Rows are points. The ring and each string are closed loops that go straight from each point to the next, and from the last back to the first. Before rounding, they use only three directions, however many columns there are. Count how often each string passes through the ring. Passing back the other way cancels.
In the rows, 128 means zero.

Ring (6 x 3):
[[162  67 128]
 [109 112  75]
 [ 76 171  83]
 [ 93 184 146]
 [150 157 167]
 [190  97 158]]
String (27 x 3):
[[118 109 127]
 [ 95  94  92]
 [ 86 114  38]
 [ 96 139  28]
 [117 145  62]
 [119 129 118]
 [ 94 123 100]
 [ 82 118  62]
 [ 93 108  27]
 [129 112  48]
 [140 119  85]
 [131  98 123]
 [139 106 123]
 [150 114 114]
 [139 100 145]
 [165  73 162]
 [144 109 143]
 [148 100 156]
 [177  71 183]
 [221  55 178]
 [218  73 144]
 [188  97 122]
 [145 107 136]
 [143 118 122]
 [163  98 102]
 [156  73  96]
 [141 117  94]]
Times through: 3

Ring (9 x 4):
[[125 160 123 120]
 [159 142 149  83]
 [172 122 165  74]
 [170  97 171  90]
 [149  87 158 126]
 [122  95 138 158]
 [ 96 115 120 181]
 [ 81 145 106 182]
 [ 92 158 108 162]]
String (31 x 4):
[[ 95 162 132 137]
 [100 148 131 143]
 [123 133 133 133]
 [138 152 105 129]
 [107 166  90 157]
 [ 64 169  93 188]
 [ 49 155 119 191]
 [ 84 141 129 164]
 [123 136 120 142]
 [105 135 131 149]
 [120 143 115 143]
 [121 158 101 142]
 [114 178  91 141]
 [ 99 173 112 142]
 [139 174 113 105]
 [183 170 120  65]
 [157 165 139  77]
 [127 150 150 104]
 [122 137 150 118]
 [157 125 145 100]
 [210 121 161  46]
 [229 116 178  21]
 [244 109 176  14]
 [230 111 178  23]
 [184 121 178  55]
 [134 130 166 100]
 [123 129 147 125]
 [180 127 147  78]
 [195 139 148  56]
 [203 159 141  39]
 [161 166 131  79]]
Times through: 4

Ring (8 x 8):
[[152 182 107 124 102 124 127 124]
 [195 179 115 119 126 147 139 123]
 [208 165 129 118 146 149 130 115]
 [177 146 143 120 146 128 102 102]
 [128 140 137 130 143  77  76 118]
 [118 153 115 138 141  50  82 152]
 [111 169 100 139 122  52  94 162]
 [110 177  99 134 101  76 104 144]]
String (18 x 8):
[[248 172 124 116 162 165 149 128]
 [208 162 127 121 155 136 126 126]
 [152 160 123 126 130 105 104 123]
 [167 159 124 127 144 105 107 131]
 [133 152 131 126 123 100  92 110]
 [126 145 135 128 130  88  81 111]
 [146 156 120 132 144  79  95 141]
 [142 157 110 140 157  50  91 169]
 [115 161  93 150 158   7  82 201]
 [ 90 163 102 142 119  36  81 160]
 [ 86 175  89 144 108  33  90 172]
 [111 182  89 138 107  60 107 165]
 [141 179 100 132 117  88 116 151]
 [149 188  94 130 108 103 129 150]
 [148 189 102 123  90 130 133 123]
 [153 180 117 117  90 148 128  99]
 [172 173 121 118 112 144 127 107]
 [229 178 122 113 137 175 151 113]]
Times through: 0

Ring (7 x 9):
[[120 173 128 119 121 121 115 127  97]
 [105 203 102 129 117 108 118 116 100]
 [117 183  98 135 109 126 116 113 124]
 [146 124 123 131 108 159 120 122 156]
 [169  71 157 120 119 178 139 133 176]
 [172  62 171 113 126 176 146 139 169]
 [144 122 154 113 125 145 125 136 121]]
String (25 x 9):
[[ 91 229  88 131 119  91 126 109  94]
 [ 92 234  79 137 110  97 108 107  93]
 [120 179 107 131 110 128 108 118 115]
 [112 198  90 137 104 123 102 111 114]
 [113 197  83 142 101 127 103 108 125]
 [126 169  95 140 103 140 111 111 142]
 [140 130 126 127 117 147 135 122 151]
 [141 131 130 125 116 148 126 125 142]
 [148 121 130 128 111 158 119 125 149]
 [169  80 143 128 108 184 122 129 178]
 [179  52 160 122 117 190 142 134 191]
 [171  63 163 118 124 176 151 135 180]
 [185  32 181 112 129 189 161 141 193]
 [196   7 198 106 133 199 164 148 198]
 [165  81 164 115 121 171 127 139 151]
 [150 111 149 118 120 156 126 133 139]
 [147 114 148 117 124 149 137 132 141]
 [154  96 169 108 132 152 141 140 134]
 [142 128 160 108 127 141 116 140 103]
 [127 163 143 113 122 127 102 135  84]
 [120 171 134 115 125 119 117 130  92]
 [126 157 131 119 124 126 130 126 116]
 [131 150 128 123 119 135 124 125 124]
 [127 157 125 123 120 130 126 124 122]
 [113 183 113 125 121 114 130 119 111]]
Times through: 0

Ring (7 x 12):
[[ 96 140  97  48 112 195 162 110 154 185 154 134]
 [ 83 115 109  83 134 156 161 142 149 168 163 158]
 [ 94  80 126 136 148 137 155 147 161 131 150 169]
 [111  71 135 159 147 142 150 134 172 104 135 163]
 [138 115 139 140 127 180 142  94 178  75 119 129]
 [140 142 129 107 113 203 143  79 175  91 121 115]
 [125 153 106  60 101 220 154  78 167 148 132 112]]
String (27 x 12):
[[ 73  32 102 123 148 134 172 164 164 205 159 191]
 [ 65 111 107  82 144 136 163 164 140 179 176 171]
 [ 82 159 116  68 134 154 154 141 137 144 170 146]
 [ 95 161 119  73 128 167 151 126 144 131 160 137]
 [ 89 166 105  46 119 181 157 121 142 163 164 133]
 [ 93 133  82  27 103 210 169 104 156 221 154 132]
 [102  92  72  37  95 227 176  90 174 249 139 135]
 [108 129 109  77 117 190 157 107 162 154 144 134]
 [108 132 112  80 119 186 155 108 160 148 144 134]
 [101 112  85  46 104 212 169  99 166 216 144 135]
 [ 91 107  74  31 102 213 175 104 163 245 151 140]
 [ 96 106  95  67 116 189 166 115 162 196 149 145]
 [102 138 119  88 128 170 152 121 154 131 151 140]
 [ 96  99 107  92 128 170 161 126 161 168 149 153]
 [ 95  78 107 106 132 164 163 131 166 173 147 161]
 [106 133 125 103 132 164 149 122 156 117 148 142]
 [ 96 145 138 116 146 137 144 143 145  89 159 150]
 [ 96  59 138 170 161 116 151 159 165 106 147 180]
 [104 114 146 150 153 129 142 144 156  74 148 158]
 [109 135 139 125 141 149 143 129 155  84 147 144]
 [115  85 123 130 132 168 153 117 174 127 133 150]
 [122  14 127 182 143 154 157 123 194 129 117 172]
 [118  28 136 189 151 139 152 133 186 106 124 174]
 [107 118 149 152 154 128 140 143 155  65 147 156]
 [102  56 139 175 159 121 150 152 169 101 142 178]
 [ 95  17 122 169 154 129 162 153 177 152 140 188]
 [ 98  69 116 127 139 153 160 136 168 153 144 166]]
Times through: 0

Ring (9 x 14):
[[143 113 129 140 104 103 118 141 149 101 139 121 120 135]
 [140 119 142 131 107 101 122 141 148  99 146 128 133 134]
 [131 130 149 119 120 121 129 129 142 114 145 136 148 128]
 [120 135 142 113 129 153 133 110 135 138 134 140 150 121]
 [113 138 125 112 142 184 134  93 125 162 116 138 142 114]
 [122 138 121 114 151 165 128 104 120 151 114 130 135 115]
 [143 133 121 122 152 116 117 134 121 118 120 116 124 124]
 [150 125 120 131 141  98 113 144 128 104 125 112 116 129]
 [147 115 119 140 117 100 114 143 140 102 129 114 111 133]]
String (28 x 14):
[[127 137 150 111 134 132 131 122 134 124 141 138 154 123]
 [130 129 132 122 128 136 126 121 135 127 131 130 136 124]
 [116 130 132 119 122 167 133 103 137 147 127 139 141 120]
 [105 137 139 110 124 192 141  87 135 164 128 149 155 115]
 [107 142 142 105 135 186 141  91 130 161 128 148 159 114]
 [105 143 135 105 140 196 140  85 126 169 121 147 155 111]
 [ 96 138 117 111 136 229 141  67 125 192 106 146 143 107]
 [116 131 119 120 133 177 131  98 129 156 115 134 133 117]
 [124 132 121 120 137 158 127 109 128 144 119 129 132 119]
 [123 133 114 121 143 166 126 105 123 151 111 127 127 117]
 [141 138 117 117 167 124 117 129 113 126 114 115 125 119]
 [156 136 126 120 165  83 111 153 117  97 125 109 124 127]
 [148 130 127 125 145  98 115 144 127 104 128 116 125 128]
 [162 129 127 128 153  66 108 163 124  84 131 106 118 132]
 [159 124 118 134 146  76 107 157 127  90 126 105 111 132]
 [143 122 113 135 132 115 115 135 131 115 120 114 112 128]
 [140 122 115 133 131 123 117 130 132 120 120 117 115 127]
 [155 125 116 132 147  89 109 150 125  99 122 107 111 129]
 [151 128 115 129 152  99 111 144 122 107 119 108 113 127]
 [134 128 111 128 142 141 120 119 125 134 113 119 118 121]
 [133 129 124 124 136 134 123 123 130 127 124 124 128 123]
 [128 129 122 124 134 147 125 115 130 136 121 127 129 122]
 [110 136 110 117 144 200 132  85 121 174 104 134 131 111]
 [103 142 115 109 149 215 138  75 118 184 104 140 141 107]
 [114 142 131 108 147 177 135  97 123 158 120 139 149 114]
 [131 132 135 119 135 132 126 123 131 125 131 130 139 123]
 [121 130 129 120 127 158 130 108 134 142 126 134 138 121]
 [131 133 139 118 133 129 127 125 133 122 135 131 142 124]]
Times through: 1
String (23 x 14):
[[ 97 139 120 109 137 224 142  70 125 188 109 147 146 108]
 [ 90 142 110 107 145 249 144  56 118 207  97 147 144 102]
 [121 144 127 108 158 166 130 104 117 152 116 132 143 113]
 [123 142 120 110 162 166 128 104 114 153 111 128 137 113]
 [122 137 110 117 156 172 126 101 116 157 105 125 127 113]
 [131 130 119 124 138 143 123 118 127 134 119 124 126 121]
 [150 134 131 121 153  92 115 147 123 101 130 115 129 127]
 [165 132 124 126 164  63 106 164 118  84 127 102 117 130]
 [150 122 112 136 139 100 111 144 128 106 120 108 109 129]
 [140 120 116 135 125 121 117 131 135 118 123 117 115 128]
 [141 124 126 130 127 112 119 136 136 111 130 120 124 129]
 [148 122 131 132 126  92 116 147 138  97 136 117 123 132]
 [145 121 130 132 121 100 118 142 140 102 136 120 124 132]
 [149 116 134 137 112  86 116 151 146  91 142 119 122 136]
 [142 104 130 149  81 101 118 142 161  96 144 123 115 140]
 [130 117 127 134 105 135 125 122 146 123 133 129 126 129]
 [134 124 133 127 120 124 124 128 140 118 134 128 132 128]
 [143 127 153 122 120  90 123 147 143  93 151 129 144 133]
 [140 132 167 115 119  89 128 147 146  91 161 137 158 133]
 [120 131 148 116 115 148 135 113 143 132 142 143 153 124]
 [124 129 131 122 124 149 129 114 136 135 129 133 137 123]
 [131 134 140 117 134 130 127 124 133 123 134 132 143 124]
 [107 143 138 104 141 189 140  89 127 164 124 147 157 112]]
Times through: 4

Ring (8 x 14):
[[164  85  95 123 149 174 139 115 142 124 128 130 133 122]
 [137 102 124 120 140 149 124 131 138 136 127 131 124 122]
 [107 148 172 121 116 108 102 144 149 140 119 135 128 130]
 [ 97 196 205 129  91  80  88 144 170 130 107 141 147 140]
 [ 95 198 193 141  88  85  95 144 163 123 112 142 143 136]
 [104 161 143 153 104 119 118 143 135 119 131 140 121 121]
 [123 129 110 152 120 147 133 135 127 117 137 137 117 116]
 [163  91  85 135 144 177 145 114 139 116 132 132 132 119]]
String (24 x 14):
[[146 139 129 135 121 141 125 119 159 113 118 137 149 131]
 [126 117 111 143 128 150 132 135 126 124 136 134 115 116]
 [136  90  80 147 141 173 146 132 112 123 146 132 105 108]
 [139 122 122 134 128 146 127 126 144 122 126 135 133 124]
 [140  89  90 137 143 169 141 130 120 127 140 131 111 112]
 [171  61  67 127 161 194 152 113 128 124 137 128 122 114]
 [189  74  87 113 158 186 143 100 157 119 120 129 151 128]
 [171  53  79 113 167 190 145 115 132 134 133 126 123 117]
 [132  79 104 122 150 162 133 137 118 142 139 128 104 113]
 [138  96 128 112 144 148 122 131 140 142 126 129 124 123]
 [146 141 157 116 123 127 110 119 173 125 108 135 157 138]
 [115 135 149 129 121 124 114 140 141 134 125 135 124 125]
 [ 92 142 165 129 116 109 105 154 131 145 128 134 110 122]
 [ 88 154 173 131 109 101 102 156 135 143 126 136 113 124]
 [106 154 163 133 111 111 107 143 145 133 122 137 127 127]
 [ 82 185 197 134  94  82  91 155 151 137 117 140 128 132]
 [ 96 243 249 125  70  48  69 138 204 122  87 146 179 157]
 [120 214 212 127  85  78  87 126 199 115  92 144 179 152]
 [112 163 161 137 106 112 109 138 152 125 120 139 135 130]
 [126 182 174 134  99 105 104 126 176 115 107 141 160 140]
 [124 148 147 135 114 125 115 132 151 123 121 137 137 129]
 [ 92 146 135 155 109 123 121 153 117 128 140 137 102 113]
 [ 86 140 111 171 109 135 133 158  98 123 153 138  86 104]
 [128 135 109 155 118 148 134 131 133 111 135 138 124 118]]
Times through: 3

Ring (10 x 14):
[[137 129 110 111 126 180 143 108 120 124 103  62 163 147]
 [144 128 110 115 122 166 146 112 115 125 110  78 163 145]
 [145 114 120 128 117 138 144 118 110 122 124 114 148 138]
 [134  94 140 139 114 134 137 120 106 117 137 135 134 140]
 [117  73 163 149 113 138 126 119 105 111 146 149 118 143]
 [115  72 162 153 118 121 123 118 115 110 145 155 102 132]
 [125  88 142 150 127  91 126 119 132 114 136 153  93 113]
 [133 105 124 141 132  87 131 117 140 118 125 138  99 107]
 [136 119 113 129 133 115 136 113 139 121 113 107 119 116]
 [135 126 111 116 131 157 139 109 130 123 104  75 145 135]]
String (31 x 14):
[[106  59 174 164 122  98 114 119 123 106 152 177  77 122]
 [106  73 164 148 122 142 119 113 119 109 138 136 105 138]
 [119  91 146 138 123 145 128 113 120 114 129 120 121 137]
 [139 107 122 140 127  90 136 119 132 119 127 139 109 112]
 [143 111 115 143 132  62 135 121 144 120 125 149  94  96]
 [148 121 101 143 140  33 136 121 160 122 119 152  80  78]
 [132 115 117 132 135 108 133 113 144 119 114 112 109 112]
 [132 124 110 124 138 124 134 110 146 121 105  91 119 116]
 [148 137  92 122 139  95 142 114 150 125 103  99 119 103]
 [145 133  99 120 135 120 142 112 141 125 104  90 131 116]
 [131 132 108 107 133 186 140 104 130 123  95  48 158 144]
 [120 124 122 103 128 233 137 100 117 121  96  29 176 167]
 [127 136 110  95 128 241 142  99 117 124  88  13 189 169]
 [135 137 106 100 127 214 145 104 117 126  94  33 182 160]
 [128 131 116  97 122 249 144 101 106 124  94  19 196 177]
 [126 114 129 115 120 204 138 107 108 120 111  65 167 162]
 [134 108 127 129 122 143 137 115 118 120 122 108 137 136]
 [156 128 101 127 124 102 148 120 126 126 117 118 136 117]
 [159 132 100 121 120 126 152 120 115 128 116 105 155 130]
 [153 123 111 123 116 141 150 119 107 126 121 106 159 140]
 [132 103 136 127 114 173 139 115 101 119 126 101 157 155]
 [124  96 144 130 116 173 134 113 105 116 128 104 146 154]
 [123  93 146 133 116 169 133 114 106 116 129 109 142 152]
 [137 104 129 137 121 118 137 119 119 119 129 130 125 127]
 [140  96 134 145 117  96 137 123 116 118 139 154 116 122]
 [117  63 173 156 107 133 126 122  96 110 156 167 116 146]
 [103  58 183 151 109 171 120 116  94 107 151 143 124 161]
 [111  73 166 146 115 157 124 115 105 110 142 134 123 150]
 [127  96 139 138 121 133 132 116 118 116 130 126 124 134]
 [134  92 137 150 122  83 132 122 126 116 139 161 100 113]
 [122  74 155 161 122  76 123 123 125 111 149 181  82 112]]
Times through: 4

Ring (6 x 14):
[[122 114 130  96 103 109 176 128 123 134 114 112  83 139]
 [129 142 136 150 100  80 124 137 161 154 100  89 133 122]
 [148 164 119 158 148  94  97 131 157 167  97 109 167 114]
 [161 155 108 137 196 135  97 126 127 161 110 147 169 120]
 [155 117 108  87 199 169 145 121  87 136 129 172 118 140]
 [138 108 113  69 159 152 180 119  88 129 126 154  85 145]]
String (25 x 14):
[[128  87 144 103 120 139 157 139 110 120 130 130  87 146]
 [138 114 133 120 139 129 135 135 123 137 120 129 118 135]
 [128  81 161 133 108 132 129 151 127 120 132 119 104 143]
 [112 109 144 112  70  89 174 136 140 132 111  89  79 138]
 [116 141 126 112  77  70 175 125 150 149  96  83  93 129]
 [127 149 119 119 107  83 156 124 146 155  98  97 114 125]
 [135 113 145 143 121 116 118 144 140 138 118 113 127 132]
 [130 118 157 168  98  95 101 152 161 142 112  92 139 126]
 [131 164 139 183  93  57  95 142 188 168  89  70 162 110]
 [140 129 148 173 123 103  87 149 160 149 111 103 157 122]
 [143 126 138 151 141 118 102 142 142 146 115 120 146 126]
 [144 120 138 145 146 127 105 142 135 142 119 126 143 129]
 [155 145 130 166 168 120  77 140 147 158 111 126 176 118]
 [167 186  94 149 204 116  86 119 142 179  96 139 191 109]
 [169 202  71 117 221 119 115 102 126 184  91 150 179 110]
 [179 179  80 124 249 152  93 111 111 173 107 174 189 116]
 [165 169  82  99 219 143 131 107 105 165 106 164 153 123]
 [171 163  75  83 242 165 137 103  87 161 113 184 149 127]
 [155 155  86  83 199 142 155 107  99 156 110 160 128 129]
 [148 143 101  94 175 134 152 115 108 150 112 147 122 131]
 [146 100 132 111 166 158 130 136 104 129 132 153 118 141]
 [146  82 128  81 178 182 154 131  78 117 142 173  94 151]
 [141 118  89  30 181 163 215 101  65 131 125 173  66 149]
 [137 134  96  59 158 134 195 107  93 142 113 147  85 140]
 [140 114 132 119 144 133 133 135 120 137 121 132 119 135]]
Times through: 3

Ring (7 x 14):
[[126 136 128 144 111 147 140 175 142 163 175 155 139 125]
 [ 67 155 116 180 152 148 130 135 186 143 126 170 160 146]
 [ 52 166 115 180 176 130 113  94 205 117  81 153 154 151]
 [116 156 132 128 157  97  99  85 170 102  78 104 114 129]
 [171 139 149  90 125  95 104 115 111 114 117  90  98 111]
 [205 123 157  73  93 110 119 159  66 140 170  98  99  99]
 [185 122 146  99  85 133 136 188  89 163 197 127 115 105]]
String (28 x 14):
[[185 131 145  92 104 101 116 143 126 133 145  92  90 104]
 [151 137 143 111 120 122 120 142 106 136 146 123 123 118]
 [176 129 153  92 106 126 124 158  62 143 169 123 123 110]
 [203 119 160  76  86 130 130 181  36 154 196 121 117 101]
 [162 131 146 106 109 131 127 161  85 147 169 131 127 115]
 [156 134 138 115 110 123 126 155 127 145 157 122 115 115]
 [179 124 139 108  87 127 136 184 122 162 188 122 107 106]
 [142 138 135 125 117 127 126 152 134 144 152 130 123 120]
 [128 138 138 131 123 143 130 156 105 148 160 151 145 126]
 [120 135 131 147 112 160 144 183 117 169 187 171 155 129]
 [100 138 116 172 112 161 150 188 180 177 183 175 150 133]
 [105 145 118 160 126 137 133 154 191 152 146 148 133 131]
 [112 146 125 148 132 129 125 139 171 140 133 138 131 130]
 [ 86 151 125 161 147 143 126 133 153 139 129 161 155 140]
 [ 47 161 117 186 169 154 126 120 169 135 113 182 177 154]
 [ 28 168 114 197 183 153 122 105 182 127  94 185 184 161]
 [ 87 155 125 156 154 132 118 117 162 127 111 148 147 140]
 [107 151 125 147 144 118 116 118 182 127 110 128 126 132]
 [ 47 173 109 183 186 110 103  70 249 102  50 132 136 152]
 [ 47 175 113 177 194 106  96  57 235  92  38 128 138 152]
 [ 73 165 128 153 180 118 101  77 160 101  69 137 148 146]
 [105 153 136 135 155 123 110 106 129 117 105 135 142 134]
 [110 163 134 125 173  84  87  58 175  83  48  91 109 131]
 [148 154 136 105 149  69  88  72 185  88  62  66  80 117]
 [168 147 149  84 142  74  88  80 127  90  79  68  86 112]
 [153 142 151  98 135 111 107 115  85 116 121 112 122 119]
 [195 133 160  68 116  93 102 120  68 113 129  83  96 103]
 [225 125 161  55  95  85 106 136  79 121 145  66  73  92]]
Times through: 1

Ring (6 x 14):
[[121 143 128 145 176 144  67 133 158 141 113 105 122 175]
 [108 146 139 125 159 141  82 136 151 135 109 117 126 163]
 [100 140 142 110 135 135 118 133 133 118 103 129 131 130]
 [105 124 130 112 124 131 154 124 117 100  99 129 133  93]
 [116 114 122 132 132 128 151 118 119 111 108 124 137  96]
 [125 123 120 151 161 135 105 122 141 134 116 110 131 139]]
String (30 x 14):
[[116 128 111 126 149 144 133 127 127  90  90 110 117 108]
 [119 109 118 134 129 126 161 114 115 107 108 123 138  85]
 [118 100 133 140 118 113 166 108 113 133 126 136 157  87]
 [124 106 123 149 137 122 145 111 123 132 122 123 146 103]
 [129 115 117 157 157 131 117 116 136 134 120 111 136 128]
 [120 112 134 148 139 120 128 114 131 148 129 127 150 123]
 [116 126 132 136 147 131 114 124 136 133 116 120 136 133]
 [120 137 124 142 168 143  86 131 149 129 109 107 122 156]
 [127 153 115 152 200 158  40 140 171 132 104  88 105 196]
 [124 151 124 152 193 152  42 138 170 144 112  95 113 197]
 [116 125 144 143 147 124 102 122 143 158 131 126 147 148]
 [113 123 142 136 139 124 117 121 136 147 125 129 146 134]
 [117 145 126 137 172 147  75 135 154 128 106 105 118 166]
 [124 164 116 147 208 165  24 147 178 129  98  83  97 211]
 [129 166 113 155 220 168   7 148 186 136 100  77  94 226]
 [122 132 133 152 166 134  81 126 153 155 126 112 135 166]
 [117 120 138 143 142 123 117 119 136 149 128 126 147 133]
 [119 130 127 141 157 136 102 126 142 132 114 114 131 142]
 [125 135 114 148 175 146  86 130 150 123 106 100 117 154]
 [127 133 110 148 173 147  93 128 146 116 102  99 116 146]
 [118 128 123 136 152 137 115 125 136 119 107 114 128 129]
 [115 109 135 136 123 117 152 113 119 134 123 134 152 100]
 [114 102 134 134 114 113 171 109 111 128 123 138 156  82]
 [112 117 134 129 128 124 144 118 123 125 115 130 144 106]
 [114 133 116 124 151 144 122 130 131  96  92 111 118 118]
 [111 127 111 116 138 143 149 127 118  77  84 114 117  91]
 [108 116 122 115 120 130 170 120 109  89  95 128 133  76]
 [107 104 139 121 103 112 182 111 105 121 119 145 157  72]
 [110 116 136 126 123 122 150 118 119 124 115 133 146 100]
 [113 130 120 125 147 141 126 128 130 102  96 115 122 116]]
Times through: 4

Ring (7 x 14):
[[126  95 126 140 120 112 116 135 129 143 128 142 142 124]
 [ 92  65 151 140 124  97 101 132 131 135 139 145 142 108]
 [ 84  84 150 134 129 110 107 126 143 130 126 143 109 122]
 [123 151 113 127 130 145 135 125 154 134  99 135  71 160]
 [166 196  79 124 126 165 155 130 155 140  87 127  64 180]
 [183 199  70 126 122 165 158 134 149 144  88 127  78 179]
 [173 160  85 135 118 144 143 136 137 148 105 133 114 158]]
String (26 x 14):
[[146 144 103 133 123 139 135 132 142 142 107 136 104 152]
 [189 182  70 143 121 164 156 129 142 166  85 142 104 186]
 [179 150  84 142 116 141 141 136 131 158 106 139 133 156]
 [168 131  94 147 117 133 135 135 128 161 111 144 144 150]
 [149 110 110 148 119 123 125 133 128 158 118 147 148 140]
 [102  65 147 133 118  89 100 141 125 125 150 135 152  93]
 [110  91 136 131 121 106 110 136 133 128 135 135 129 112]
 [132 122 115 142 126 133 128 127 140 151 108 146 114 151]
 [ 97  71 146 151 127 110 107 124 134 153 123 157 139 129]
 [ 54  22 183 135 124  71  80 134 127 119 161 143 152  76]
 [ 73  54 165 126 123  84  92 137 132 112 153 133 134  86]
 [ 82  71 156 126 124  94 100 135 135 116 144 133 124  98]
 [124 125 119 134 126 131 127 128 144 140 111 140 102 146]
 [108 128 125 141 135 143 128 117 154 150  96 151  82 165]
 [ 96 123 133 133 135 136 124 119 155 137 103 144  75 154]
 [ 97 115 137 123 129 122 118 129 149 121 120 132  86 130]
 [115 119 126 125 124 121 121 134 143 125 123 130 101 129]
 [138 147 106 132 126 142 136 128 147 142 103 137  92 157]
 [179 233  61 132 134 197 173 117 168 159  54 138  32 224]
 [168 212  74 120 128 175 161 127 161 138  78 126  46 190]
 [144 163 101 116 123 140 138 137 148 121 111 120  80 146]
 [135 137 111 129 123 132 130 133 143 134 113 132 101 143]
 [171 186  78 134 125 165 154 127 150 154  84 137  81 184]
 [224 249  35 130 122 195 181 131 154 161  63 128  62 216]
 [193 198  66 125 118 160 157 139 144 142  95 123  90 171]
 [143 136 108 125 119 126 129 139 137 128 122 126 112 132]]
Times through: 5
